Rows are points. To make a cloud, some directions were put in groups of two or more. Within a group, all points are equally far from the middle, so they leave a hole (a ring in 2 directions, a hollow ball in 3). The other directions are filled evenly. Then the cloud was stretched, turned, moved and blurred a little. Count the holes, and give their numbers of directions, smallest first.
(in the rows, 128 means zero)

Cloud:
[[129 119]
 [130 177]
 [141 163]
 [166 148]
 [124 158]
 [110 178]
 [172 115]
 [180 128]
 [103 160]
 [151 123]
 [150 159]
 [ 77 150]
 [ 94 141]
 [156 116]]
Holes: 0

Cloud:
[[ 90 175 110]
 [172  95 161]
 [ 84 148 160]
 [161  83  93]
 [103  96 101]
 [ 85 141 109]
 [123 130 141]
 [ 83 159 120]
 [158  86 183]
 [117 103 139]
 [104 159 120]
 [125 139 177]
 [ 98 158 113]
 [114 137 124]
 [123  82 127]
 [105  97 130]
 [128 137 162]
 [135 159 177]
 [122 133 176]]
Holes: 0

Cloud:
[[178 119 110]
 [147 162  93]
 [118 179 156]
 [108 120 133]
 [140 124  99]
 [165 170 117]
 [127 165 158]
 [ 86 176 134]
 [167 158 110]
 [122 141  99]
 [179 135 120]
 [160 107 168]
 [137 150 161]
 [ 98 158 111]
 [186 118 127]
 [114 187 155]
 [181 131 130]
 [112 154 100]
 [175 140 115]
 [100 148 146]]
Holes: 1 (2)

Cloud, 26 rows:
[[119 141 183 149]
 [104  86 157 147]
 [106 153 120 112]
 [137 159 105  85]
 [150  81 133 114]
 [150 133  78 162]
 [147  71 136 106]
 [161  84 110 126]
 [198 135  97 137]
 [170 144 120 169]
 [ 97 113 115 144]
 [151 145  95 137]
 [117 167  77 144]
 [ 91 174 100 148]
 [161 162  89  98]
 [ 93 129 167 134]
 [114 134  81 166]
 [ 96 136  97  84]
 [149 115 112 132]
 [130  98 159 127]
 [175 175 122 101]
 [153 124  70 119]
 [102 132 100 144]
 [173 159 128 162]
 [163 137 109 139]
 [122 154 170 126]]
Holes: 0

Cloud:
[[102 136  89 114]
 [120 146 151 170]
 [128  88 136 143]
 [ 90 140 140 157]
 [127 162 126  63]
 [130  89 126 160]
 [133  91 130 149]
 [148 156 157 129]
 [123 198 117 101]
 [ 76  97 111 128]
 [142 170  93 143]
 [118 132 136 186]
 [149 119 105 157]
 [129 121 124 191]
 [138 200 125  96]
 [114 121 168 123]
 [ 77  99 113 141]
 [111 152  88 122]
 [149 197 115 129]
 [155 172 126 168]
 [ 90 145 146 148]
 [101  87 155 121]
 [151 137 133 101]
 [130 176  93 131]
 [123 148 152 168]
 [128 113 123 190]
 [105 127 108  72]
 [147 131 112 182]]
Holes: 2 (2, 2)

Cloud:
[[ 97 134 121  76  96 160]
 [136 159 103 108 140 181]
 [170 122 102 114 112  88]
 [134 107 139  78  78  85]
 [109 116 103 154 114 109]
 [146 179  91 144 128 131]
 [139 161 147  76 133  77]
 [143 157  82 143 140  78]
 [136 180 131 150 180 120]
 [113  92 115 114  95 162]
 [111 139 117 102  71 133]
 [121 176 159 125 152  89]
 [120 116 163  70 118 132]
 [146 178 133 146 128 119]
 [118 147 111 154 155 192]
 [137 168 110 104 176 126]
 [125 118 114  83  69 117]
 [135 146 100  85  88  95]
 [104 103 131 100 140 116]
 [ 90 157 132  74 111 135]
 [102 104 104 110 101 168]
 [166 155  86 105 131  87]
 [128 135 121 139 136  61]
 [ 86 148 115 120 147 175]
 [130 119 150  62 101 119]
 [120 178 138 102 111  84]
 [ 94 174 118 115 135 113]
 [133 116 176 104 105 108]
 [150 170  75 155 152 125]
 [129 150 158  75 124  72]
 [120  82 129 121 101 103]
 [122 125  93 146 156  98]
 [ 84 171 152  92 134 132]
 [164 171 106 127 170  99]
 [140  87 107 130 117 117]
 [149 125 109 154 164 108]
 [103 115 111 131  83 113]
 [ 93 127 179 124  98 141]
 [150 178 138  89 141  94]
 [165 164 107 144 170 125]
 [151 113 113  82  94  78]
 [134 131 109 124 159 175]
 [159 152  99 109 132  58]
 [110 142 122 127 156  82]
 [134 183 123 119 182 141]
 [143 135 109 168 132 154]
 [ 99 165 166 110 166 137]
 [128 180 161  79 127 117]
 [135  99 156 109 119  93]
 [112 139 110 116 156  85]
 [115 120 174  91 104  78]
 [ 94 118 133  77 114  96]
 [124 114 169  84  82 126]
 [130 158 141 168 144 127]
 [ 91 178 147 133 160 147]
 [128 133 152 107  80  82]]
Holes: 1 (6)

Cloud, 46 rows:
[[131 155 126 155 116 176]
 [150 154  99  85 131 136]
 [138 100  48 134 118 154]
 [124 114 175 145  69 143]
 [149 148 107 150  75 155]
 [107 127 160 139 107 113]
 [ 79 155 145 130 144 145]
 [143 128  99 110 205 110]
 [113 144 160 112 163 183]
 [ 81 135 139 137 136 138]
 [146  90 110 178  98 153]
 [148 129 128 151 106 158]
 [151 158 110 138  87 154]
 [103 138 111 113  98 144]
 [112 120  97 127 129 163]
 [145 102 168 132 138 140]
 [101 112 124 154 126 124]
 [120 134  74 128 119 139]
 [124 146 176 132 168 120]
 [148 129 136 159 116 130]
 [136 167 141 111 175  99]
 [135 130  72 107 113 105]
 [133 101 153 145  66 150]
 [133 111 199 116 127 148]
 [109 128 128 117  82 164]
 [125 127  75 127 134 152]
 [144 109  57 113 168 136]
 [164  87  90 164  73 135]
 [122 148 155  98 143 168]
 [114 175 192 117  98 168]
 [144 117 111 163  66 108]
 [130 105 120 121  76 163]
 [132 174 118  87 173 115]
 [132 170 116  91 191 131]
 [139  72 123 151  92 166]
 [101 153 179  95 176 117]
 [143 125 150 130  49 139]
 [160 165 100 136 131 159]
 [110 124 104 115 106 151]
 [108 127 213 123  69 122]
 [132 135 162 137 102 111]
 [123 120 191 104 191 118]
 [128  99 124 148 120 183]
 [170 104  73 132 135 160]
 [127 116 144  93 149 168]
 [131 139 162 160 124 135]]
Holes: 1 (2)

Cloud:
[[166 139  89 105 138 100  74  83]
 [152 106 155 162  76 126  93 143]
 [120 138 132 116 124 183 183  97]
 [124 203 121 120 156 120 134 142]
 [168 142 163 102 134 167 138  96]
 [130 170 154 127 154  96  81 162]
 [148 117 147 116 120 146 169  77]
 [182 127 168 153  99 152  93 150]
 [102  96 135 108 113 146 109 148]
 [192 152 118 142 121 154 125 120]
 [157 128 146 145 125  86 106 128]
 [ 69 145 160 119 161 118 129 131]
 [ 85 113  99 103 173  93 122 145]
 [ 64 104 130 154 135 148 140 156]
 [112 193 127 159 156 114 134 142]
 [175 133 112 118 106 124 134 101]
 [123 133 190 125 120 147 143 110]
 [128 116 157 131 121 175 110 115]
 [ 91 168 154 116 168 130 165 127]
 [ 95 126 106  90 177 127  70 109]
 [111 132 112 178 126 159 171 116]
 [ 83 149  94 105 147 129 171 109]
 [189 144  96 154 105 165 109 126]
 [130 126 129 162 146 144 111  98]
 [126 146  90 133  90 157 115 167]
 [142 103 151 128 157 114  70 114]
 [118 113 115 140 163 132 103 165]
 [129 171  72  85 171 135  64 108]
 [ 78 114 101 104 124 164 123 121]
 [158 125 154 134 143  93 104 140]
 [147 188 183 146 138 118 147 109]
 [ 74 136 103 149 121 167 120 137]
 [117 148  69 125 181 162 141  95]
 [153 161  72 129 129 183 126 128]
 [139 169 161 104 166 144 109  93]
 [195 145 115 145 125 146  72  95]
 [ 87 143 116 143 104 132 121 127]
 [156 135  56 110 116 164 129  95]
 [160 114 119 156 110 160  81  89]
 [131 148  83 115  85 159 133 122]
 [117 142  67 161 115 202 161  98]
 [139 158 150  92 173 139 132 102]
 [127 146  85 101 163 115 139  92]
 [109 144  69 103 129 126  73 107]
 [177 157 140 122 141 101 114 127]
 [174 159  84 127 112 144  92  58]
 [120  84 123 164  80 177 153  95]
 [111 147 172 157 135 136 147 134]
 [157 191 151 127 156 146 130  87]
 [151 128  99 157 127 134  97 153]
 [123 106 156 120 113 150 115 168]
 [ 81 165 120 106 190 145 125  90]
 [104 105  80 109 123 132  75 146]
 [133  75  97 120 101 168 138  81]
 [101 130  76 139 157 117 147 102]
 [134  82 113 124 136 165 110  83]
 [153 127 132  87 168 112 115  93]
 [134 113 104 136 126 148  67 153]
 [190 113 108 153  79 136  73 128]
 [171 173 140 139 145 156 105  88]
 [139 128 160 148 122 167 189 116]
 [157 190 112 127 114 164 109  84]
 [122 141  80 103 125 165  84 142]
 [157 128 137 126 162 152 136 113]
 [100  91 112 122 173 123 102 159]
 [148 136 121 119 167  96 123 100]
 [151 129 136 149  99 164  88 156]
 [134  74 131 118 140 124 115 120]
 [170 154 118 167 121 144 111 127]
 [ 94 118 122 146 128 159  99 154]
 [ 99 108  73 134 140 176 129  83]
 [171 141 180 134  93 134 143 142]
 [169 170  71 125 129 149 105  73]
 [160  87 188 123 117 130 130 136]
 [115 181  80 122 153 142 148  65]
 [167 159 148 138 159 144 118  72]
 [152 169  82  98 165 136  93 125]
 [100  98 106 142 158 134  90 129]
 [ 99 110 112 130 189 112 120 120]]
Holes: 1 (6)
